Each row is a point. The window is the flat piece filled in between its corners: a triangle in 3 columns, a solid with four corners in 4, and so on. A path goes straight from each point to the next, and from the last back to the first. List the points from which the path goes on through the window.

Window:
[[-62 -23 -17]
 [ 51  13  -7]
 [ 42  66  24]]
Path:
(1): [-52   2 -25]
(2): [-23 -27  17]
(3): [65 24 37]
(4): [59 68 -8]
(5): [ 27  12 -76]
(6): [  1 -30  29]
(7): [-52 -31  18]
(8): [-76  27 -59]
Through the window after points: 1

Window (4 x 4):
[[  55  -56   12  -20]
 [ -28   64   47   11]
 [  -9   48  -70   12]
 [ -37 -109    6  -11]]
Path:
(1): [-12 -13  19  74]
(2): [-16   0  -2 -33]
(3): [-33   7 -39 -57]
(4): [ 10  38 -44  87]
(5): [-17  -1  19  25]
(6): [-27  21  -4 -21]
(7): [ -3  38 -60 -66]
(8): [ -6  23 -46  90]
(9): [-19   7  12  86]
(10): [-47  26  20 -45]
(11): [ 25 -20  -5 -73]
(12): [ 52  -6 -13  53]
Through the window after points: 1, 3, 5, 7

Window, 8 rows:
[[ -72    4    0   18    5  -16   61    5]
 [  -5   -2   21  -17   69    5   39   58]
 [  -1   24  -21   50   27    6   90   23]
 [  13  -76   40  -28  -46   68  -47   13]
 [  11   -4  -25  -29   27  -28   58    5]
 [  -6  -27   29   40   23  -46   76    5]
 [  30   46   48  -20    5  -20   19   22]
 [  36  -60    9  -29  -32   27 -121   79]]
Path:
(1): [-30 -13  19  -5   5 -18  61  40]
(2): [-4 11  1 29 84  9 12 -7]
(3): [  1 -13  -1  -4  56  10 -27 -36]
(4): [ -2 -30  13 -11 -15   2  38  26]
(5): [  0   2  15 -17  -8   8  69  51]
(6): [-27 -30  21  22  49   0  21 -62]
(7): [ 11 -25  15  14  14  18 -20  -5]
(8): [ -5 -30  36   3 -21  10  36  57]
Through the window after points: 1, 3

Window, 11 rows:
[[ 15 -56 -28  25  33 -37   4  21 -15 -34  26]
 [-43  28  19 -94  -4  11 -23  50 -15  76 -25]
 [ 14  -8   3  76  -6  46  17  33 -46  34   1]
 [ 75 -25  23 -11  14 -66 -17   0  12  18 -34]
 [-19  27  20 -64   6  32  12 -12  53 -11  11]
 [-26  62  -3  12  42 -16   3 -41  29  33  30]
 [-65  10 -24 -22  -5  11  16 -47 -60 -50  24]
 [ 13  14 -56 -43  52   9  30   3  26  41  10]
 [ -5 -14 -65  33  17 -31  44 -33  33  43  42]
 [ 38 -26  23  14  47  17 121  41  34  29   7]
 [-70 -39  -3   7  40  25  25 -37 -27  42 -17]]
Path:
(1): [ -9  -8 -37  20   3   3  47  27   7  -7 -33]
(2): [-38  10 -24 -11   7 -10  15   1   6  -1  -3]
(3): [  9 -23  -5 -31  20  19  21 -36 -33  44  58]
(4): [  1   3  16 -24  28   4   6  -7   8  54  15]
(5): [-45  11 -33   3  29   4  36  50  28  32 -57]
(6): [-50  19 -30   6  25  24  57  14  11   7 -20]
(7): [-11 -22   3 -15  23  30   1 -49  -6  47  77]
(8): [ 36 -20  17 -44  26  -3 -12 -23   1  38  24]
(9): [-16  17  -9   2   3 -29  24  38  27 -14 -44]
(10): [  1  30 -42   0  24 -23  31   3  27  -2 -40]
(11): [ 21 -23  18 -12  11  -6  11 -10  -9  22  69]
(12): [  9 -20  15 -55  27  16   5 -21 -20  31  49]
Through the window after points: 2, 8

Window:
[[  47   25   21   25   -7  -24    0  -51  105  -10  -57   11  -31  -10]
 [  43  -45  -86   27    0   46  -29  -88   73    1 -109   24  -52   11]
 [ -41  -42   29    9   -6  -71   17  -27  -55  -37   75   27   21  -58]
 [ -62  -13  -21  -17  -29   15   15  -23   60  -71   37   -2  -24  -13]
 [ -14  -31   -6  -48  -23  -57  -37  -12   -4  -98   31  -55   49  -50]
 [  16   27   55    4   52  -14  -56   93  -58  -12  112    1  -15   11]
 [  18  -53  -83   11  -10  -67   14   -4  109   36  -50   25  -20   10]
 [ -22    7  -43  -20  -49   14  -53  -58   80   41  -83   53   12    7]
 [  60  -21  -40    0  -58   45   26  -49   72   43  -32   -5   13   15]
 [   2   57  -10   45  -28  -27  -26   44  -40   42   17  -40  -66  -10]
 [ -15   73   -4  -30   76  -43   12   17  -58    2   82  -30    1  -16]
 [ -57  -44   34   17   38  -12   24   22   22  -38  -19  -47   47  -37]
 [  36  -18  -23  -54  -41    6   22  -21   43   20 -106   36  -66   27]
 [  -6   36  -26   21  -27    0   14   10  -14 -100   -8   27   52    8]]
Path:
(1): [  0  -1  -8 -12  -5 -13  -7  25  13 -55  13  17  11 -58]
(2): [-23  11   0  17 -10 -19  -9 -22 -16 -40  26 -29  20  69]
(3): [ -9  -8 -12  11  18 -41 -10  -4   7 -17  33 -23 -13  48]
(4): [  33   14    8   -6    3   13   21   50   12   -2  -10   22   -9 -121]
(5): [ 33  19 -34  -5   3  14   8   7  23   4  -2   4  -4 -73]
(6): [-12 -14 -12  -2   0 -23  -5 -44  12 -11  -6 -16  -3  56]
(7): [-19 -16  12   4   1 -23  -6  -5  17 -11  -1 -14   8  24]
(8): [  -1    5  -34  -10   -2   28  -21   12   41  -10  -34   11   20 -104]
(9): [  8  10 -32   1 -13  -1  11   7  21 -39 -19  26  23 -32]
(10): [-34 -17  -5  36  -3 -38 -13 -34  12 -45 -10 -31   0  81]
(11): [ -5  -9 -16   4   6 -34 -17 -40  18 -26  16 -22   2  49]
(12): [-13   7 -13   5 -18  15  14  26  32 -11  19  20  12 -72]
Through the window after points: 1, 5, 7, 9

Window, 14 rows:
[[-49 -24  10 -21  34  56   5 -30  15  27   5  16   7  18]
 [-48  48  27 -36  10  -7   9  20 -10  44 -34 -37 -22 -14]
 [ -4  -5  21 -31  19   9 -64 -41  -4   9  28  22  14  -5]
 [-48  17 -30  11  27   3 -18 -11 -22  43  17 -24  17 -10]
 [ 11 -36 -17  15  -4 -19   8 -21  -7  10 -51  20 -23   6]
 [ -5 -17  55  31 -52 118  45  23  63 121  93 -11 -24  -9]
 [-32   6  -9 -32  25 -32  15  45  13  53 -15   7  36 -21]
 [-37  15  42  65   9   1 -21  -2  14   4   6 -22  39 -24]
 [-30  34  15   0 -31 -29  43   8   4  20  41  33 -19   8]
 [ 14  18   0 -14   5 -10  35 -19 -12  18 -29  -4  37  15]
 [-35  44  11   7  16  40  -7  42 -31 -30  18 -39 -26 -50]
 [ 40 -19 -11  64  66   1  -8  48 -55 -18 -13  16 -90  79]
 [ 45   8  34  38  34 -53  24 -31  53   0  44   0 -36 -36]
 [ -9  55 -18   6 -13 -18   4  -7  55  15   9  28   3   6]]
Path:
(1): [-15  23  14  11  23  13   3  -7  -7  26   5  15 -15  -9]
(2): [ -2 -20   2  10 -23 -27   0  -2  24 -24  31 -53 -11  27]
(3): [-11 -10  10   2 -11  -3  12  19  14   1   8 -32  13   1]
(4): [-13  27  21  32  21  22  -4 -28  -7  43  -2  30  -5 -14]
(5): [-15  29  20  62  44  32  21   4 -28  24  26  22 -27 -54]
(6): [-23 -13   5 -25 -21 -13 -16   9  30  18   4 -11  -7  35]
(7): [ -8   1   5   9  19  -6  -9   5   4   2  15 -20  -7   8]
(8): [  0  43  36  37  32  11  30  -1   3  37  16  35 -18 -29]
Through the window after points: 3

Window, 14 rows:
[[-31  58  19 -77  -4  13 -55  -5 -39  -4 -29 -43  43  -2]
 [ 77 -83  10  -2  97  11  14  48  26  -7  42  16  90 -29]
 [  1  31 -33  63  12   1  49  43 -36  59   9   2  -6  47]
 [-66 -16  15  15 -58 -38 -29  29 -36  -4   9 -32 -17 -14]
 [ 18  12  43 -16  -1 -25  -1  43 -11  -8 -54 -13  27  -1]
 [ -6  84  16 121  57  -7 -43   1  -5 -19 -52 -42 -34 -58]
 [ 22 -40 -43  38  54 -32  52  15  39  24  33  38 -51   3]
 [-10  55  16  83  30 -25 -32 -17 -19  22 -57  25  26  30]
 [-27  61 -31 -19 -64 -13   1  28  -4 -10   4  20  18   1]
 [  1   8 -34  38  25  30  30  33 -45  -4 -10  53 -27  13]
 [ 51 -10  31  15 -25  -7 -10 -27 -24 -10 -22 -26  37 -12]
 [ 20  38  16  -3 -61 -31 -62  24 -35  66 -22  22   1   5]
 [ 55  -1 -46  87  96 -18 -18  25 -32 -27 -54 -30  32   7]
 [ 36  10  19  17  28 -58  16  12 -71 -46  18  -9  20 -15]]
Path:
(1): [ 32 -17 -19  25  21 -16   6   6 -39  25 -28  14  35 -53]
(2): [  1 -15  -4   1  11 -20  16  27 -24  28 -29   1  37 -27]
(3): [ 42  15  21  -9  -6   0 -34  19 -18 -20  17  24  19  62]
(4): [ -5  44  27  65  36  -6 -55  -2 -16 -32  15 -20 -35  70]
(5): [  6  24  -5  29  10 -19   5  11 -28  25 -47  23  33 -21]
(6): [-24  -3 -35 -16   2 -22   8   9 -24  21 -16 -12  51 -55]
(7): [ 34  14  28  21  12   4 -21  40   1 -27  18  13   3  40]
(8): [  6   7  26  26  31 -13 -13  35  11 -15   1 -11  10  15]
Through the window after points: 4, 6, 8

Window (14 x 14):
[[  10  -33  -26   49  -57   47   20   15    4   40    7    7   54   27]
 [ -16    8   42   20   23    3   47    5   27    3  -37  -40  -56   -4]
 [   0    9   37   27  -15   56    9   -6   13  -30   34   -4  -57  -11]
 [ -17  -37   16   35  -57   -9  -22   21  -22  -26   15  -40   29   35]
 [  42   41   46    8  -27   29   50  -21  -56   -4   16   25  -37   32]
 [  23  -46   17 -121   11   58   19  -53  -16    2  -14   13  -52  -38]
 [   6   38   -3   36  -47   -8   10  -40   -4  -64  -24  -13  -48  -33]
 [  11   26  -11   31   -5  -39   34    4   25  -11   34  -22  -81    1]
 [  40    1   -6    6    8   28  -37  -16   20    3   14   24   86   14]
 [ -49  -31   12   10  -53    9    8  -19   33    0   26   27   84   32]
 [  -2  -78   32   71  -29   -9   58   58    9   -8   23   18   61    5]
 [   2    8   24  -17  -10    7  -17    5   10    4  -28   43  -69  -13]
 [ -41  -32  -20   67   10    7    4    4  -25    7   22   17   47   14]
 [  13  -58   74  -47  -11   14    6  -73    3   43   -6   -1  -62  -54]]
Path:
(1): [  7 -18  28  20 -29   7  -1 -33   9 -42 -11  15 -34   7]
(2): [ 27 -14  25  13 -13  28   7 -22  -7 -22 -10  14 -40  11]
(3): [ -3  15  21  14 -15   0  35   7  -3  16  24 -15  -6 -29]
(4): [ 27  58  24 -63 -52  23   6  16  23   1  21 -27 -13 -64]
(5): [-24 -76  26  70   1   5  27 -30   3  -5 -15  28  -7  59]
(6): [  3 -95  -2  59  17  26 -12 -21  14 -27  -4  20 -12  34]
(7): [-14  31  31  -8 -47 -11  38  23  13  17  17 -22   3 -33]
(8): [ -7  10  16  -6 -39  24   9  21 -34 -12  33  20 -10 -32]
(9): [  7 -32  11  56  22  -5  12 -43  71   2 -13 -28   9  60]
(10): [ 20 -58 -17  22 -15   6  26 -31  19 -14  12  -8 -22  36]
(11): [-14  61  72 -13 -45  29   4  26  -5  28 -17  17 -13 -53]
(12): [ -6  50 -36 -37 -25  22  45 -18 -27  11   1 -38  -4 -72]
Through the window after points: 8, 12

Window:
[[  61  -39   -7  -13  -83  -41   44   19   83   49   49  -54  -34  -13]
 [  37   22   21   65  -10  -13   38   24  -39   12   17   32  -17   18]
 [  25   16   41   10   46  -83  -51  -36   -1   57  -50    5   59   38]
 [ -82  107  -30   44   -3   20    8  -69  -34   63   62   23  -11   23]
 [  48   33  -20  -53   70  -70   32  -26  -16  -30   50   16  -26  -32]
 [  65   -5   37   -8   81  -25  -19   37    0   71   48  -84  -28   43]
 [ -49   16   16  -19  -33   47   22   18   23   36  -77   58    9   13]
 [   9  -32  -18   22   40   -3   49   57   62   18   89    0   42   56]
 [ -56    7  -39   58   62  -30   35  -49  -28   32  -31   46   -7   25]
 [  16    7  -43   18  -21   21   36   -3  -30   65   57  -52   39  -16]
 [ -76   17  -86 -106   26  -58  -72   -3  -56  -82  -67   55   -2   90]
 [  41   70   -3  -12   77   35   47  -84  -26 -106   12    4  -54   52]
 [ -12  -33   44  -28  -10   16   36  -50  -37  -61   13   52  -40   20]
 [  -1   13  -52    0  -26   25   23  -29  -34   85   27   65   -1   53]]
Path:
(1): [ -6  -3 -84  -3   7 -30 -24  -1   9  20  21  42 -26   1]
(2): [ -46  -41  -11    5   64  -42 -108  -26   12  -18   40   23  -31  -25]
(3): [ 40  75 -10 -13 -27   5  95 -34 -26  28   4 -10  -9  38]
(4): [-13  15 -19 -32  -7 -43  39  -4 -16  20  11  12   1  13]
(5): [ 28  -1  -9  51  67  56 -58 -30 -15  15  42  13  -1   9]
(6): [ 57  -6 -14  45  15  62  -1 -28  12  45  49  22 -53 -15]
(7): [  7  18  -2 -35   6 -60  42  -8   8 -12   7 -30   2  47]
(8): [ -1  45  33 -55  34 -13  44 -38 -64 -17  -3   3  21  59]
Through the window after points: 6, 8
